Every row gives one point. Each copy is the shape, with its points in the same order, stretched, turned, moved and blurred by noise. Say if it was mirrored as well.

Shape:
[[ 66 -39]
 [-23 -11]
 [-36  46]
 [-70  45]
 [  9 -30]
 [ 22  -8]
 [ 33 -33]]
Copy 1:
[[ 68  60]
 [ 18 -36]
 [-30 -25]
 [-43 -58]
 [ 46   5]
 [ 20  18]
 [ 64  24]]
Copy 1 is: only turned
Copy 2 (7 x 2):
[[ 84  23]
 [-19 -37]
 [-68 -10]
 [-92 -44]
 [ 22 -19]
 [ 25   5]
 [ 48   0]]
Copy 2 is: only turned
Copy 3, 7 rows:
[[-98 -14]
 [  3 -10]
 [ 24  16]
 [ 60  13]
 [-23 -31]
 [-37 -15]
 [-72 -23]]
Copy 3 is: mirrored

Shape (10 x 4):
[[  7 -19 -18  54]
 [ -3  -8  36 -63]
 [ -2  29 -35 -37]
 [-12  12 -21  29]
 [ 72 -19  33  54]
 [-29  19  33  35]
 [ 26 -80  -4 -78]
 [-39 -30 -18  49]
 [-52 -24  -1 -66]
 [ -9 -84 -71  24]]
Copy 1 (10 x 4):
[[ -3 -42  14  41]
 [-27  70  18 -32]
 [-10 -14 -13 -57]
 [  4 -40 -24  11]
 [ 55  -3  77  39]
 [ 14  14 -36  38]
 [-78  43  97 -32]
 [-34 -35 -26  62]
 [-81  37 -16 -32]
 [-72 -76  48  36]]
Copy 1 is: only turned
Copy 2, 10 rows:
[[ 50 -21  -9  35]
 [-40 -22   7 -22]
 [ 25 -10  14 -53]
 [ 38  -3   8   6]
 [-11 -27 -80  76]
 [ 12  27  31  21]
 [-41 -91 -20 -18]
 [ 41 -19  45  28]
 [  0 -31  64 -51]
 [ 60 -81   7  19]]
Copy 2 is: mirrored

Shape, 9 rows:
[[ 18  -7   4 -49 -29  17]
 [-56   1  20 -24  15 -33]
 [-91  30  21 -36 -15  25]
 [  2 -32 -30  22  -9  35]
 [-16 -44 -21  -8 -36  43]
 [-38  24  61  10 -28 -10]
 [ 93 -31  28  57  83  96]
 [ 10  20 -63 -17 -34  26]
 [-49  28 -20 -52  13  20]]
Copy 1:
[[  4  -2   6 -44  31  14]
 [-41 -11 -10 -27 -30 -42]
 [-63  46 -20 -39  -3 -31]
 [-45   4   8 -13  17  46]
 [-54  25  33 -41  31  43]
 [-33  15   4   8  12 -50]
 [-50 -40 -63  56  94  63]
 [ -6  25   2  -7   0  56]
 [-28  28 -42 -41  -7   7]]
Copy 1 is: only turned
Copy 2, 9 rows:
[[  -6   14  -16  -16   36   27]
 [ -19   26    7  -38   -5  -37]
 [ -31   34  -45    8   19  -53]
 [ -17  -41   -3    3    1   14]
 [ -37  -23  -33   -7    3   22]
 [ -46   19   26    7   31  -29]
 [  24 -121   38   -1   96    9]
 [  12    3  -31   32    0   30]
 [  15   25  -50   -3   10  -26]]
Copy 2 is: only turned

Shape, 14 rows:
[[  35   18  -51   90   -1  -40   -4  -59  -13]
 [  68   31    2   48   -8   -9  -34  -29  -37]
 [  -5    2   60  -42   38   -5  -35   -2   13]
 [  15  -47   36 -104    2   48    1    8    4]
 [ -23   11   48  -73  -27   26   -3   -1  -47]
 [  41   -3   31  -53  -23    5  -29   19   12]
 [ -11   60   45   45  -60   59   81  -30   29]
 [  46  -10  -11   94   -9  -15   36   -9  -30]
 [  28  -19   65  -25    9   12  -11    1   11]
 [ -11  -38   38  -54   29  -21  -28   18  -26]
 [  -3   14  -10  -36    6    6  -18   42   16]
 [  36   26  -26   97   30   47  -12  -23  -34]
 [  20  -13   -6  114  -36   -5  -50    0  -19]
 [  12   -9  -22   76  -25   18  -22  -65    4]]
Copy 1:
[[ -26  -13  -38   17   37 -121   50  -34   15]
 [  14   29  -33   25  -14  -54   56   -5   11]
 [  -1   23   26  -49  -25   10   -6   26  -39]
 [  40    6   52  -46  -39  114  -47    8  -21]
 [   2   71   62   -9  -26  101  -27   29    9]
 [  21   36   10  -35  -66   53   -2   -7   -8]
 [  38   27   80   -6    0  -18  -73   24   88]
 [   2  -31    5   68   -8  -88   12  -26   24]
 [  31   16   23  -14  -54   11  -29   12  -27]
 [ -25   16   17  -18  -29   44   -3   11  -52]
 [ -23   -9   23  -55  -16   47    5   16   21]
 [   9  -38   -8   26   56  -73   21   47   38]
 [ -16    9  -64   39  -17  -74    6   32   39]
 [   2    5  -42   -4   40  -64  -14    5   24]]
Copy 1 is: only turned
Copy 2 (14 x 9):
[[-25  25 -33 -14  37  63 -39  52   6]
 [-10 -25 -39 -62  34  25  19  67  10]
 [ 19  32   1 -38 -36 -27  48 -33  32]
 [ 56  23  10  30  25 -18  82 -53  -6]
 [  5  13   6 -21  28 -59  63 -25 -20]
 [ 14 -18  -5  -3 -18 -13  74   8   9]
 [ 23  69  20  18  11 -62 -20  91 -68]
 [  0  11 -38  17  83  10 -12  91  28]
 [ 27  33   8  -8  -6 -20  67  14  28]
 [ -3  10  -9 -11  12 -26  64 -40  51]
 [ 12 -24 -14  14 -18 -23  17 -26  22]
 [ 46   0  -9 -49  52  30 -49  75  33]
 [-22 -23  29  -6  62  20 -13 112  50]
 [  3  29  40 -13  34  57 -32  46  -7]]
Copy 2 is: mirrored
Copy 3, 14 rows:
[[  75   -5  -78    4   62   -7  -72   45  -62]
 [  36  -36  -44  -36   34  -41  -20   55  -43]
 [ -27    6   45  -15   12  -21   17   -5   14]
 [ -23  -23   13   -7  -39  -29   25  -65   85]
 [ -69  -45    8  -34  -27  -18   50  -38   18]
 [   1  -19   11   -9  -10  -33   46  -10   36]
 [ -60  -41  -20   25 -118  -28  -51   24  -35]
 [  39  -62  -55   35   28  -24  -53   51  -34]
 [  -9  -20   33    7  -18  -45    2    2   29]
 [ -11  -24   29  -11   43  -10   38  -32   31]
 [ -17   -2   -1   -8   12   36   48    8   36]
 [  33  -58  -24  -24    7   24  -70   81  -22]
 [  72  -66   11   -7   -3   15  -26   55  -60]
 [  65  -39  -24  -27  -20    4  -69   16  -35]]
Copy 3 is: mirrored

Shape:
[[ -5 -24  -4  36 -29 -21 -52 -57  68 -43  24  31]
 [ 17   3  24 -36  61   1 -32 -43  73  23 -15  -9]
 [-56  45 -30 -37  33 -51  47  27 -32 -42  55 -46]
 [ 46  27  30 -26 -26   0 -34  53  28 -28  24 -41]
 [-10  -1  43  10  -1  51  26  29  35  -5  36 -39]
 [ 39  11 -11 -13  42  34  32 -24  61 -52 -25  56]
 [-18  47 -19  21  12 -45 -54   4 -21  40  -5  42]
 [-42  53 -15 -47 -36 -33  48  47  45 -10  23  -3]
 [-56  40  55  -8   6 -27 -61 -53  -2 -22  20 -19]
 [-24  33   9  20  47  12 -10  -7  70 -12 -19 -37]
 [ 50 -27  16  11   9  43  46  36 -37  25 -31   3]
 [ 40  71  18  45 -38 -36  29  23 -36  44 -12 -26]
 [-32  -6 -26  -4  12  26  -7  -1  63  10  16 -23]
 [ 42  70  19  -1 -34  28 -33 -33 -28  10   3  -5]
 [-53  14   2 -36 -42 -36 -58 -20  10 -26 -33 -27]]
Copy 1:
[[ -15   65  -11  -40   25  -92   39   -7   20   60   14  -28]
 [  -3   43  -76   21  -62  -67   61   49   19   46    7   34]
 [   6  -75  -25   71    1  -25  -34 -121   45  -49   18   19]
 [ -71   40   25  102  -14  -51   28   45   41    0   16  -52]
 [  -1  -16  -23   46   -3  -46   32   22   11  -28  -56 -101]
 [ -28   93  -39   37   22  -44  -22    8  -24   95   11  -33]
 [ -24   17  -17  -31   13   15   17  -38   53   52   -3   65]
 [ -18  -19   44   68  -27  -38  -19 -102   17   -3  -36  -48]
 [ -17    9  -56   21  -25  -54  114  -85   70   15   16   45]
 [ -12  -25  -52   35  -39  -70   60   18   36   51  -13  -35]
 [ -21   -8  -24   38   17   59  -30   64  -55  -31   -8  -53]
 [-111  -12  -32   -6  -47   87   -6  -31   34  -44    9  -55]
 [  41  -16   20   20  -10  -79   24   15   23   28  -41  -57]
 [ -52   99  -20   31  -24   40   47  -42   52   26   30  -36]
 [   0  -16   39   71  -34  -35   63  -74   20   25   31   18]]
Copy 1 is: mirrored
Copy 2:
[[ 69  13 -32 -26 -12 -47  40  20 -56  15  15   0]
 [  1 -16  35   9 -33  27   4  78 -41  39 -19 -29]
 [-66  14 -11 -11  36  17  48 -22  49 -41 -27  71]
 [  2  26  45 -26  33 -22 -25  -3   3   4 -56  37]
 [-22  20 -12  -9  74  -5 -19  25  -6 -11  -4  -6]
 [ -4  -8  62  54  23  -9  18  63 -41  46  50  39]
 [ -9 -23  12   5 -64 -14  12 -60   1 -21  27  -1]
 [-31  16   5 -38  53  18  17 -27  22  41  -3  59]
 [  3  72   3 -26 -32   5  51  -9  -6 -33 -11 -27]
 [-36   8   7 -19  -6  24 -17  40 -70  -8  17   9]
 [  0 -35  34  77  50  15 -46  -7  11 -25  16   4]
 [ 11 -28  43 -30  17  37 -16 -76  17 -58  11  21]
 [-11 -11 -41 -16   5   3 -23  48 -24  13  13  11]
 [ 35  21  46 -16 -20  -2 -17   1  40 -36  27   7]
 [ 25  64 -11 -14 -39  29  -6 -23 -10  -4 -22  23]]
Copy 2 is: mirrored

Shape:
[[  51  -62  -22   34   43   34   44   48   -4  -30   21  -32]
 [ -49  -30   61  -21  -32   40  -96  -61   -2  -50  -47   27]
 [  16    2   61  -48  -25  -10   16   35   11  -26    2   29]
 [  39   -9  -44   36    4  -26   18   52   53   10   51  -62]
 [  76  -60  -38   65   35  -22    8   14   44  -16   34  -49]
 [  -1   35    1  -43   40   11  -65    7    6  -38  -14   48]
 [  73  -14  -15   45   44  -29   28    2   49    5  -26    0]
 [ -22    5   73  -76   13   45  -84  -27  -17   25   12   35]
 [  54  -11    2   39   -1   25   16   31   79    1   13  -41]
 [ -24   12   58  -23   17   23  -68  -52  -26  -17   42   90]
 [  42  -41    4   51    8  -34    9   25  -16   41   -2  -26]
 [  40   22   28  -53   27   27   10  -59   15   -7   12   -6]
 [ -32   42    1  -13  -20   34   -1  -41  -20  -10    5   36]
 [  69  -35  -64   20   20    0    7   34    1   26  -18  -44]
 [  15   -3    8  -78  -18  -22  -33  -52   -1  -42   26   26]
 [ -51 -121  -32   12   36   20  -15    3   34   57  -18   52]
 [   8   23   13   -4   63  -43   34    5   18  -28   15  -68]]
Copy 1 (17 x 12):
[[ -12  -34   15  -51  -83   -2  -42  -27   12  -17  -34  -76]
 [  33   48    6  -38   70  -56   12   23   59   51   17   34]
 [  -4   19  -68    1  -10  -30  -21   -9   22  -25   15  -32]
 [ -22  -41   10   -3  -67   39    1  -59  -69   18   -6  -83]
 [ -12  -42   22  -31  -96   44   -4  -72  -15   28  -16  -66]
 [   3  -38  -36    5   30  -30   46   33   76   10  -26  -11]
 [ -10  -18   -3   23 -105   13   17  -55   24   20  -29  -26]
 [  64   -9   -8    7   56  -77   48   32   51  -15   46   16]
 [ -40    5   31   16  -78   -2   13  -57  -36    0    0  -72]
 [  20  -36  -40  -40   59  -56   64    4   82  -18   10   44]
 [  48  -18    9    4  -74    1  -18  -66  -30   20  -15   -8]
 [ -33  -51    8   -5  -11  -24    4    1   67  -33   30    6]
 [ -17  -43  -15  -37   34  -31   11   17   23  -17  -18   44]
 [  22  -40   24    8  -61   36  -15  -20  -18    9  -34  -49]
 [ -11  -41  -48  -32   46   13    3   18   65  -13   39  -11]
 [  83   18  -11  -56  -60   -1   58   30  -46   32   -7   22]
 [ -34  -78    1  -15  -72  -31  -28  -41    0   43   -7  -46]]
Copy 1 is: mirrored
Copy 2:
[[ -31  -27   15   46   10  -30  107   22   -2  -12   45  -31]
 [ 107   18  -24   17  -11   25  -48   28  -68  -34  -28  -13]
 [   8   14    5   72   15  -37  -29  -14   15   51  -66   27]
 [ -68   81   29   -3   38  -11   64   -5    5    1   26  -21]
 [ -71   48   -7   15   61    2  109   23  -23  -33   61   -7]
 [ -13    1   -6  -23    8  -13  -47   40  -26   -9  -27  -26]
 [ -82    9   -5   32   71  -28   59    0  -39  -56   35   38]
 [  43    6  -35  -29  -63   -2  -29    2  -31   19 -115  -30]
 [ -57   73   19   34   26  -43   77    9  -57   -2   23    4]
 [  42  -30  -27  -22   -9  -30  -27   51    7  -21  -89   20]
 [ -46   20   22   21   26    0   69  -22    6  -47  -18   -2]
 [   8  -18  -15  -26  -10  -34    3  -14  -41   23   -9   56]
 [  51  -13   32  -28  -26  -51  -24   12   -5  -31   -8   54]
 [ -72   31   42   -6    1   27   73   17  -15  -36   58   -5]
 [  35   25  -12  -10   11   25  -53   20    9   31  -13   55]
 [  -5    6  -53   47  -57  -11   17   15   22  -99   11  -53]
 [ -11    8  -11  -25   70  -50    2  -71  -28    6   24   -2]]
Copy 2 is: only turned
